Each row is a point. Examples show where two turns around zero, p and q, send a point. Write where each new point lands after one turn and then the other. Backwards means that the second turn is done in reverse. Each puzzle has new turns, and all numbers are rounded.
In the rows, 128 means zero.

Turn p:
[122 149 132] => [110 140 123]
[ 88  90 136] => [131  79 102]
[162 116  96] => [170 147 142]
[114  91 150] => [129  83 131]
[104 190 137] => [ 76 164 105]
[176 133 117] => [150 156 163]
Turn q:
[122 168 188] => [175 134 183]
[117 140 105] => [117 153 119]
[ 90 133 109] => [ 97 155 139]
[173 105 104] => [134 104  78]
[138  93 134] => [117  93 121]
Where do these land?
q, then p: [130 156  99] => [122 167 118]
q, then p: [101 156 115] => [ 94 150 123]
q, then p backwards: [162  85 185] => [121  54 154]
p, then q: [120 115 114] => [128 123 108]

Turn p:
[100 129 101 155  89 105] => [100  89 109 100 105 111]
[109 135 147 139  82  77] => [104 105 149 112  70 107]
[120 132 146 123 167 139] => [116 162 138 141 149 136]
[173  81 137 132 107 141] => [165  86 141 168 135 127]
[129 174 127 100  94 108] => [145 143 124  92  77 134]
[122 129 129 128 183 215] => [125 166  93 164 191 180]
[116 120 116  90 111 115] => [139 116 149  93 123 144]
[156 124 121 157 190 124] => [131 158 121 154 173  84]
Turn q:
[110 112 147  82 168 123] => [124  99 138  89 165  99]
[134 125 142 128 143 159] => [158 128 126 120 148 137]
[122 100 139 166  88 112] => [103 117 139 171 122 166]
[ 81 136  82 156 136 129] => [ 86 177 105 115 137 145]
[134 169 154 131  78 111] => [133 141 179 154  87 124]
[155 101  74  83 171 167] => [154 106  59  66 128 121]
[159 154 158 150 113  96] => [139 129 150 180 110 104]
Where do these land?
q, then p backwards: [121  81 122 129 157  71] => [ 99  96 109 192 132 131]
q, then p: [165 128 123  94  77  88] => [118  60 150 136  91 134]
p, then q: [118 163  87 111 148 167] => [148 153  94  80 111 107]
q, then p: [103  98 175 139 149 102] => [ 87 147 153 154 166 114]
p, then q: [159 170 163 156 160 146] => [123 190 122 164 102 117]
p, then q backwards: [165 138 125 132  75 138] => [188 120 118 119 109 140]
p, then q: [ 81 160 152 139 134 121] => [107 163 165 101 122 142]
q, then p: [134 111 127 119 148 154] => [155 132 131 124 155 128]
q, then p backwards: [107 103  77 133 106 165] => [ 86 165 116 106 107 166]

Turn p:
[124 131  99 176 176  69 138 123 123] => [114 128 122 207 129 150 132 157  93]
[106 143 108 134 128 130 105 116 136] => [107 135 127 145 107 127 113 124 148]
[126 116 113 119 106 141 118 177 106] => [124 121 110  90 120 107 105 161 117]
[139 126 133 127  99 103 109 121 163] => [157 129 118 146 132 110 133 134 168]
[133 113 225 103 105 130 128 112 104] => [184  87 182  97 149 104 129  85 122]
[112 116  92 107 205 134 147 111 125] => [ 54 121 117 147 154 155 147 111 103]
[125 121  96 137 106 145 150 122 149] => [126 142  96 118 101 139 152 130 140]
[130 130 184 147 143 135 142 105 143] => [156 111 169 133 136 161 145 106 133]
[132 140 135 116 113 131 115 198 126] => [130 128 139  91 137 107 109 185 133]
[122 153  92 122 104 134 156 122 129] => [116 167 115 121  99 116 151 130 125]
[125 110 109 124 128 150 116 121 106] => [113 122 105 114 120 129 108 110 117]
[163 136 151 125 122 135 112 108 126] => [157 143 136 125 150 132 112 104 136]
Turn q:
[148 141 152 114 104 133 125 102 113] => [137 134 124 121 107 163 127  97 121]
[134 144 159 120  99 127 110 140 137] => [154 153 141 136 112 149 135 119 146]
[154 139  56 167 131 150 130 114 145] => [102 142  54 117 157 119 107 154 131]
[152 146 156 116 117 130 113 142 151] => [163 144 137 126 133 150 125 119 155]
[128 141 116 111 115  36 116 127 141] => [144 164 144 130 116  65  94  78 133]
[149 119  78 112 136 141 119 135 135] => [135 132 103  94 138 116 104 159 118]
[ 85 117 134 122 198 134 122 130 125] => [ 96  90 179 138 159 120 112 152 120]
[146 101 149 141 124 120 126 131 102] => [153 112 123 151 121 131 140 119 101]
[102 140 141 139 112 156 141 137 107] => [106 137 136 135 119 149 167 139 123]
[145  88 160 130 133 147 197 139 136] => [147  65 117 114 132 126 186 119 141]
[ 67 115 156 138 114 144 124 115 130] => [ 94 115 156 159  90 138 144 142 144]
[126 146  78 126 152 117 114 126 113] => [105 149 122 113 152 108  98 139 101]
Where do these land?
p, then q: [114 137 156 145 156 121 174  97 151] => [111  89 111 134 130 158 177 112 138]
q, then p: [151  98 133  95 122 153 122 123  97] => [140 129 105  82 139 110 111 114 105]
q, then p backwards: [ 90 172 139 122 144 139 159 116 139] => [105 149 131  91 163 155 131 121 155]
p, then q: [103 159 136 176 101 120  82 128 164] => [170 156 102 161 118 143 130 143 185]
q, then p: [130  89 108  96 110 118 130 127 120] => [150 129 108 120 137  80 123 131 121]
p, then q backwards: [145  96 113  91 124 109 113 129  81] => [152 113  83 143 155  91 142 117 113]
p, then q backwards: [154 141 124 143 117 102 102 148 119] => [138 118 110 137 136 119  86 148 140]
q, then p: [134 152 142 119 136 133 169 137 172] => [110 122 128 134 156 142 175 118 159]
q, then p: [121 154 178 141 140 138 156 123 154] => [126 112 134 128 127 176 167 106 150]
q, then p: [131 155  96 172 114 141  99 104 136] => [ 90 152 125 141  90 142 100 151 145]
q, then p: [127  90 107 127 119 133 135 160  92] => [141 132 119 118 133 100 131 153  77]
q, then p backwards: [138  92 105 109 153 131  95 144 112] => [138 123 144 148 122 110 120 172  91]

Turn p:
[111 189 133 124  84  70 168 113  83 168 140 103] => [127 236 141 124 133 137 145  93 109 118 168 121]
[113 112 168  77 144  95 108  92 106  72 157 147] => [127 140 100  77 114 123  42 149 132 129 145 153]
[110 178  72 110 132 142 152 135 107 141 162 165] => [147 177  78 113 144 162 170 138 137 119  92 132]
[118 111 113 161 158 109 148  92 155 122 102 169] => [100 107 122 100 130  89 145  98 168 108 109 153]
[185  94 105 128  97 131 125 145 138 130 110 114] => [148 103 134 159  74 108 144 117 112 150 123 110]
[120 153 151 120 129 146 112 114 106  88  99 113] => [121 127 126 126 159 133  77 107 105 137 112 112]
[136  91 117 132 104 110 115 180 101 150  97 120] => [107 129 163 132  94 117 157 147  93 172 123 113]
[150 118  94 225 120 152  95 137 189 110 143 125] => [107  68 110 214 135  92 163 131 122  91 110 162]
[166 111 132 116 130 105 171 145  97 127 129 120] => [170 141 150  98  98 112 139 118  99 137 133 133]
[104 128 115 158  88 151 147 118 154 157 123 135] => [ 98 122 132 154 122 161 167  97 142 110 131 133]
[135 156 143 114 162 139 111 118 114 170 113 182] => [138 141 123 111 168 131 137 127 180 181 118 140]
[124 136 200 104 177 142 113 142 196  88 151 127] => [158  90 164 134 155 135  55 172 173  90 123 147]
[118 117  90 108 133 150 105 114 142 119 104  90] => [114 100 103 134 126 125 123 131 124 119 123  66]
[103  96 159 116 132 149 122 147 105 150 160  82] => [130 110 147 116 137 165 127 165  95 130 182 117]
Turn q:
[204 117 113 133 149 122 122 121 111 146  96 147] => [146  94  99 139 150 118 107 118 114 177  81 147]
[148  87 118 151 172 113 144  98 132 106  70 164] => [ 84  92  80 161 171 147 137 121  92 145 104 137]
[113 147 157 107  99 164 114 145  77 149 134 140] => [150 167 178 149 104 143 107 149 133 157 139 142]
[111 133 114 129 136 103 153 171 164  63 185 143] => [136  80 147 107 143 115 183 168 137  67 155 123]
[116 150 130 115 119 157  95 116  99 103 139  93] => [154 152 158 119 134 161  88 124 131 103 133 117]
[116 195 126 121 117 109 108 127 120 153 105 109] => [138 181 126 124 118  91  91 129 125 104 113 151]
[174  70 116 153 152 107 152 122 171 121  75 116] => [ 92  86  70 132 157 119 149 110 121 150  80  87]
[125 156  95 122 145 164 111 112 131 170 136 130] => [147 151 106 119 141 123  98 110 160 145 158 156]
[100 146 160 101  75 153  56 127 122 149 141 141] => [114 158 196 134  86 139  87 115 173 127 130 155]
[106  87 135 188 110  77 161 119 143  82 186 136] => [115  63 112 125  73 147 181 137  99  75 153 106]
[114 158 164 127 152 175 123 154 122 160 123 125] => [149 168 149 173 142 105 117 122 148 147 156 119]
[179 108 127 150 120 124 156  98 149 116 110 121] => [137 105  86 133 128 145 153 107 125 134  81 115]
[ 98 147  96 111  94 146 139 146 120 141 118 121] => [126 171 123 104 119 133 121 169 151 132 137 131]
[106 146 160  59 132 138 136 106 118 169 128 126] => [125 192 168 112 135 122 142  96 118 159 139 152]
[110  71 109 153 148  68 150 159 142  93 175 108] => [108  58 122  90 117 112 160 147  93  98 161  81]
Where do these land?
p, then q: [179 168 165  96 137 105 107 138  93 125 120 121] => [162 123 133 136 114  72  84  92 125 139 106 152]
q, then p: [176 124 124 161 162 134 125 105 134 133 138 166] => [118  89 100 114 108  97 168 112 140 142 135 151]
p, then q: [130 101 114 158  84 169 116 154  97 111 121 116] => [128 141 111 148  99 169 106 153 102 171 152 116]
p, then q: [171 159 130 110 121 143 100 127  83 158  74  73] => [175 150 101 117 102  98  87  70  89 144 139  96]
q, then p backwards: [ 96  76 165 110 172 123 169 143 174 150 117 146] => [112 118  99 182 122 120 103 114 107 197  87 108]
q, then p: [128 152  95 163  93 116 112 163 107 152 161 161] => [120 138 136 170  64 132 135 161 130 150 111 160]
p, then q: [129 140 127  78 141 159  89 117 162  96 155 107] => [130  85 124 113 148 124  77 136 171 120 120  87]
q, then p: [128 106 113  78 152 146 126 129 152  89  75 151] => [118 100 153  78 184 131 138 151 158 115 107 112]
q, then p: [112 148 152  82 107 108 162  88  96 168 166  81] => [179 196 107 131 129 162  97  80 128 154 146 118]
p, then q: [110 130 130 164  96 147 182 130 145 128  74 108] => [115 161 127 159 126 189 148  94  90 111 122 110]
q, then p: [100 101  96 155 101  84 149 136 160 111 147 114] => [117 135 123 108  75 159 119 145  93  92 112 101]
p, then q: [ 98 118 121 164 186 140 138 129 127 119 164 159] => [101 100 138 124 185 124 163 162 117 147 142 147]
p, then q: [105 140 129 146 111  90  89 106 135 124 151 162] => [103 125 117 131 121 107 123 154 150  91 161 168]

Turn p:
[132 117 143 114 105 129 111 123 111 111 125 134 128 129] => [123 139 129  99 115 130 140 126 126 131 128 112 147 120]
[172 124 147 138 126 121 116 122 129 128 144 157 126 120] => [121 153 153 127 129 129 108 150 131 145 150 126 154 116]
[120 107 133 135 148 147 124 127 142 108 154 126 140 129] => [102 120 127 116 155 145 117 124 143 108 136 134 129 125]
[109 118  83 120  82 110 125 126 130 148 116 136 114 122] => [142 128 100 127 125 108 153 130 125 169 116 109  97 102]
[140 112 144 132 139 111 131 146 110 123 118 117 108 112] => [110 122 134 124 105 114 135 145 104 120 147 139 131 132]
[124 112 136 126 115 118 123 119 141 125 106 117 135 129] => [127 115 138 114 133 115 133 130 117 128 119 103 125 130]
[116 132 135 154  97 150 126 126 122 133 110 130 143 115] => [135 123 127 143 125 153 147 142 122 120 111  98 134 110]
[112 124 146 122 143 119 113 119 146 120 126 120 124 118] => [114 133 135 114 150 118 128 127 110 115 114 132 128 139]
[145 116 142 123 122 137 127 136 138 129 130 114 120 142] => [123 121 151 110 114 131 116 131 134 125 128 128 118 124]
[121 159 123 126 150 140 119 118 120 153 155 115 145 116] => [151 155 126 144 148 155 130 115 124 113 138 146 114 143]
[128 175 121 130 135 129 117 135 134 128 145 124 113 123] => [137 166 124 147 124 123 122 127 136 113 113 150 119 130]
[126 130 138 121 160 139 116 116 126 134 129 131  97 133] => [124 134 124 118 128 133 101 120 103 126 120 158 133 130]
[114 148 123 122  81 117 225 127 125 127 110 125 144 116] => [138  86 153 186 107 109 190  92 152 148 117 118 135 116]
[157 136  62 118 148 126 114 125 129 119 120 130 126 121] => [164 134  91 129 137  92 103 129 139 121 156 136 119 108]
[117 121 133 149 148 117 146 123 122 120 150 126 140 198] => [ 97 112 119 137 117 146  92  99 157 138 130 115 125 173]
[115 116 140 118 150 138 116 160 124 143 112 146 146 123] => [138 109 118 112 138 145 138 163 124 127 125 145 140 150]
Turn q:
[129 137 127 130 107 129 134 122 125 140 124 162 115 142] => [132 133 129 108 139 147 146 136 129 128 136 150 135 109]
[103  98 133 140 132 152 120 127 132 134 124 131 125 102] => [121  95 141 143 125 128 124 139 104 141 132 125 104 118]
[148 119 142 133 142 151 128 108 124 153 139 112 129 111] => [131  98 144 138 113 123 145 128 118 123  98 114 141 130]
[128 120 102 100 142 159 109 151 132 125 117 134 158 153] => [126 133 119 101 128 153  92 148 108 151 123 110 135 157]
[125 113 129 126 133 119 128 119 138 115 130 134 107 142] => [142 122 126 127 145 127 137 110 129 137 144 132 123 135]
[ 98 118 131 128  90 104 121 110 136 113 145 123 142 138] => [123 150 140 145 107 124 139 124 130 145 175 141 129 131]
[113 114 104 150 122 125 148 124 107 143 115 125 126 155] => [150 127 123 121 119 130 137 153 151 151 122 154 107 133]
[147 130 128 119 122 116 125 117 147 135 127 107 112 102] => [136 120 119 140 119 120 140 112 134 114 132  96 136 110]
[134 148 146 165 133 148 116 128 145 138 115 146 141 110] => [ 97 104 131 150 138 153 119 133 131 120 110 140 142 107]
[139 137 139 172 113 103 124 134 115 125 141 142 111 128] => [130 146 146 149 151 122 138 119 150 130 119 154 130  98]
[154 123 140 117 119 123 152 150 110 124 108 120 110 141] => [162 126 128 103 135 107 111 131 143 108 125 135 136 121]
[119 142 152 123 149 147 135 110 190 149 160 121 116 126] => [117 100 146 147 127 172 156 100 125  94 137 104 125 153]
[136 151 125  95 146  91 118 149 132 138 134 136 184 121] => [ 75 163 127  96 107 126 107 112 144 128 119 103 139 138]
[126 164 128  97 126 110 103 149 100 115 107 128 126 140] => [130 171  96 106 121 124  99 111 112 118 121 141 134 119]
[116 107 117 128 146 125 145 104 104  91 112 115 123 126] => [136 114 100 135 134  85 132 134 123 143 135 142 115 152]
[134 127 108 125 125 145 144 146 112 109 150 112 124 112] => [139 144 134 139 141 105 127 158 118 116 121 108 120 139]
Where do these land?
q, then p: [129 123 144  98 120 123 134 114 116 137 127 134 154 133] => [133 134 133 111 127 130 158 113 144 148 124 118 133 139]
p, then q backwards: [ 90 112 125 106 133 144 108 140 113 149 129 136 149 130] => [125 136 102 116 147 146 137 111 135 140 116 153 109 159]
q, then p backwards: [134 144 112 141 114 123 111 143 126 117 109 122 138 118] => [137 137 110 154 127 134 115 124 130 120 134 151 115 130]
q, then p backwards: [137 137 157 149 129 117 126 111 147 103  90 126 109 126] => [124 127  94 128 161 149 162 117 124 105 130 138 130 126]
q, then p: [143 118 132 133 131 109  92 138 166 107 129 132 137 130] => [133 145 131 131 163 157 112 115 108 111 131 116 108 138]
p, then q: [106 142 111 122 114 142 157 115 138 144 153 139 132 118] => [116  85 120 135 140 139 155 135 139 121 112 129 123 122]
p, then q: [112 135 109 108 114 122 140 129 110 160 153 119 140 152] => [159 111 126 122 131 158 169 134 135 120 124 124 140 129]
q, then p: [133 148 130 109 129 136 165 160 146 155 137 127 130 125] => [116 122 139  96 116 111 133 117 148  91 106 140 134 119]
q, then p backwards: [128 153 102 115 127 176 149 132 127 136 151 123 127 153] => [112 145 157 136 136 135  90 155 118 150 113 125 158 119]
p, then q: [118 149 123 130 132 145 157 145 110 114 163 129 138 132] => [112 111 130 147 151 155 148 150 134 127 153 134 135 139]
p, then q: [129 107 121 129 124 130 117 134 136  98 121  95 115 114] => [130 143 117 132 134  94 129 117 114 122 156 120 109 128]
p, then q: [146 136 136 128 150 106 106 113 126 114 114 131 101 107] => [104 171 121 121 122 109 121 116 126 135 116 146 130 119]
p, then q backwards: [154 124 142 174 164 109 137  95 133 127 105 117 122 119] => [123 119 157 122 122 161 106 146 140  84 139 110 142  96]
q, then p: [161 110 155 148 118 127 110 120 130 128 115 134 115 106] => [122 121 140 130 161 128 141 143 100 123 158 110 138 129]
q, then p: [137  98 108 136 132 116 124 132 128 106 109 147 117 133] => [139 132 129 126 149 124 112 137 113 142 149 153 106 140]
p, then q: [ 90 111 141 121 117 124 115 128  96 154 143 137 121 152] => [156 123 118 103 104 155 146 162 110 125 121 136 120 136]

Turn p:
[143 174 151 134  54  93  58 111  85  94 133 135 115  98] => [198 214 109 147  75 133 109 146 158 153 135 123 132  99]
[153 150 102 125  83  65 112  92 133 138 138 122 122 106] => [115 179 121 178 101 106 126 129 164 147 133  88 132 111]
[184 127 137 152 102  80 115 122 103  88 153 160 107 134] => [154 182 112 132  88 127 162 103 127 166 126 103  84 131]
[106 109 113  69 161 162 150 127 115 146 142 138 153 147] => [100  92  87 102 150 120 107 144 104  95 115 122 142 165]
[ 97 107 134  91 157 141 162 172 130 182 112  86  95 175] => [110  58 142  73 154 136 147 125 154  89 150  98 169 144]
[101 148 161 157 176 170 171  67 127 104 146 106 143 124] => [101  92 113 107 126 105 109 115  91 113 101 176 106  54]
[ 83  85  98 151 140 150 151 165 110 172 126 121 146 147] => [ 97  85 170 114 121 155 125 153 109  76 146 123 123 161]
[136 149 107 132 110  75 111 137 115 108  75 172 102 114] => [149 171 146 151 105 148 151 124 177 147  76 124 133 153]
[178  99 161 133 102  67  99 129 117 127  98 155 127  69] => [190 158 159 170 116 107 143 143 127 178  95  76 117 136]
[134 163 126 129 118 195 173 124 141 112 155 114 123 100] => [113  96  83 140 154 170 109 133 120 141 142 155 109  81]
[136 115 108 129 157 181 110 131 139 189 110 131 129 169] => [ 88 107 161  84 152 142  83 114 116 138 145 125 152 163]
[124 110 118 118 135 150 147 153 143 129  95  94 172 176] => [102 119 143 114 158 147 154 121  85  98 140 133 179 138]
[114  95  97 118 182 148 117 148 142 120 132  90 119 126] => [106 120 145  98 189 110 140 152 132 102 140 141 110 140]
[ 89 123 153 134 116 172 145  88 180  95 160 137 122 131] => [140 103 100 153 146 115  96  76 114  99 141 174 105 100]
[144 167 154 149 126  69  98 153 142 117 145 159 146 104] => [156 146 130 161  84  97 160 142 141 181 134 155 129 142]
Turn q:
[142 161 112 149 148 104 186 125 158 155 168 106  92  89] => [114 174 181 144  93 134 137 121 141 160 162 140 176  93]
[112 113 158 149 162 120 157 148 135 124  95 159 106 130] => [121 123 125 178 149  94 137 145 129 138 120 169 122 107]
[123 107 122  85 106 111 163 143 118 142 122 133 124 142] => [118 112 106 115 133 134 158 128 117 131 166 161 140 147]
[173 156 122 122  84 129 101 121 105  84 130  87 172 127] => [142 140 122  87  68 162 106 116 106 109 100 114  96 166]
[114 186 152 116  78 110 101 122 127  49 135 101 155 157] => [114 129 127  60 101 156  87 107 106 141  96 147  51 127]
[171 141 147 109 119 102  83  57 114 157 150 106 186 161] => [166 133 181  58 136 164 145 153 124  68 108 105 114 156]
[202  93 146 131 120 146 115  81 116 144 127 127 127 162] => [180 110 158 137 114 136 142 164 152  88 147 109 103 173]
[ 70  61 115 147 164 142 145 152 129 106 125 124 118 114] => [ 89 133  74 150 140  58 122 142 143 123 143 120 140 103]
[137 175 150 124  96 119  87 188 135 109 139  81 171 159] => [137  98 126  60  81 132 124 113 106 166  62 131 115 138]
[132  98 124 121 145 118  93 121 102 152 144 157  68 123] => [105  83 157 167 153 122 145 122 124 110 157  88 130 126]
[ 99 114 123 125 176 145 132 130  75 144  83 135 104 118] => [106 137  96 181 158 115 182 115 132 107 115 115 120 117]
[142 169  98 105 154 165 169 129 196 149 154 135 104  93] => [162 161 131 147 121 167 120 134 136 186 169 118 175  74]
[111  82 120 119 183 123 131 137 123 125 120 180 118 110] => [107 121 107 177 169 102 132 164 101 114 143 119 144 109]
[124 181  70 163 124 132 167 147 151 137 160 151 127 137] => [115 179 149 131 137 140 108 121 131 208 135 123 157 148]
[ 93  91 155 140 122 145 149 155 111 144 118 176 128  73] => [ 90 103  91 179 150 128 108 134 149 107 118 159 173 120]
[159 144 123 129  65  98  60  93 150 115  85  85 171 149] => [195 124 146  63 113 127  97  77 100  86 101 127  95 165]
[ 72 104 140 142 130 167 137 125 128 140 122 134 105 131] => [111 118  98 143 161 107 127 119 182 132 133 128 126 108]
Where do these land?
q, then p: [ 75 179  90 114 108  81 153  71 166 160 176 141 162 155] => [129  80  52  86 136  70  92 159 131 158 111 163 175 142]
p, then q: [124 148 144 146  65 101 152 111 123 123 150 125  92 158] => [140 158 139 110  98 156  75 104 163 114 163 120 134 130]
q, then p backwards: [148 138 148 120 123 110 178 106 133 175 114  95 100 161] => [115 143 141 170 135  94 106 184 151  99 122 114 104 145]
q, then p backwards: [131 119 132 116 126 171  96 210  84 140 101 126 157 100] => [130 150 145  66 126 111 202 122 117 127 115 181 154 131]
p, then q backwards: [119 130 158 202 174 131 104 119 143 113 100 136 171 139] => [144 165 156 147 130  38 145 150 153 126 114 122 124 137]
p, then q: [ 53 128 126 114 159 133 157 118 165  99 160 149 140 158] => [ 99 144 122 144 173 100  80 148  92 117 172 136  88 152]
p, then q: [148  62 169 141 148 127 101 149  98 112 125 129 164 101] => [109  97 147 157  81 139 195 138 109 123 115 143 107 156]
q, then p backwards: [161  90  94 139 116 153 131 177 145 141 131 130 124  91] => [124 150 158  89  88 107 124 129 141 171 137 151 163 134]
q, then p backwards: [148 166 138  96  90  70 159 123 161 110 109  94  88 145] => [130 136 169 216 134 149 109 145 141 105 153 137 124 167]
p, then q: [136 109 128 142 129 161 137 129  82 113  95 107 123  69] => [141 100  96 185  88 131 151 116 123 132  99 118 133 103]
p, then q: [135 158 132  85 104 110 139  86 150 139 173  90  96 169] => [117 183 140  72 127 127  92 109 108 112 164  99 159 103]
q, then p: [125 102 114 114 119 129  89 157 107 167 104 141  72  95] => [101 140 160 136 123 102 127 119  74  89 120 115  85  94]
q, then p backwards: [129 156 162 153 153 167 112 106 154 119 144 157 151 117] => [124 137 119 124 115 148 119 107 101 131  90 122 107  65]
q, then p: [138 103  77 135 135 154  83 163  96 123 121  96 115 118] => [ 90 166 148 133 125 129 145 127 128  81 147  93 142  81]
p, then q: [117 151  84  87 103 119 161  85 143 125 144 171 126 200] => [133 191 110  79 181 120  90  92 139 127 149 104  86 143]
q, then p: [150  87 136 118 132 152  87 142 115 113  79 127 145  82] => [118 202 154 135 144 161 153 131 110 113 115 121  97 118]
p, then q: [141 152 146 155 193 108 134 124 112 104 148 161 150 117] => [112 105 132 157 166 135 156  93 113 130 155 175 145 158]
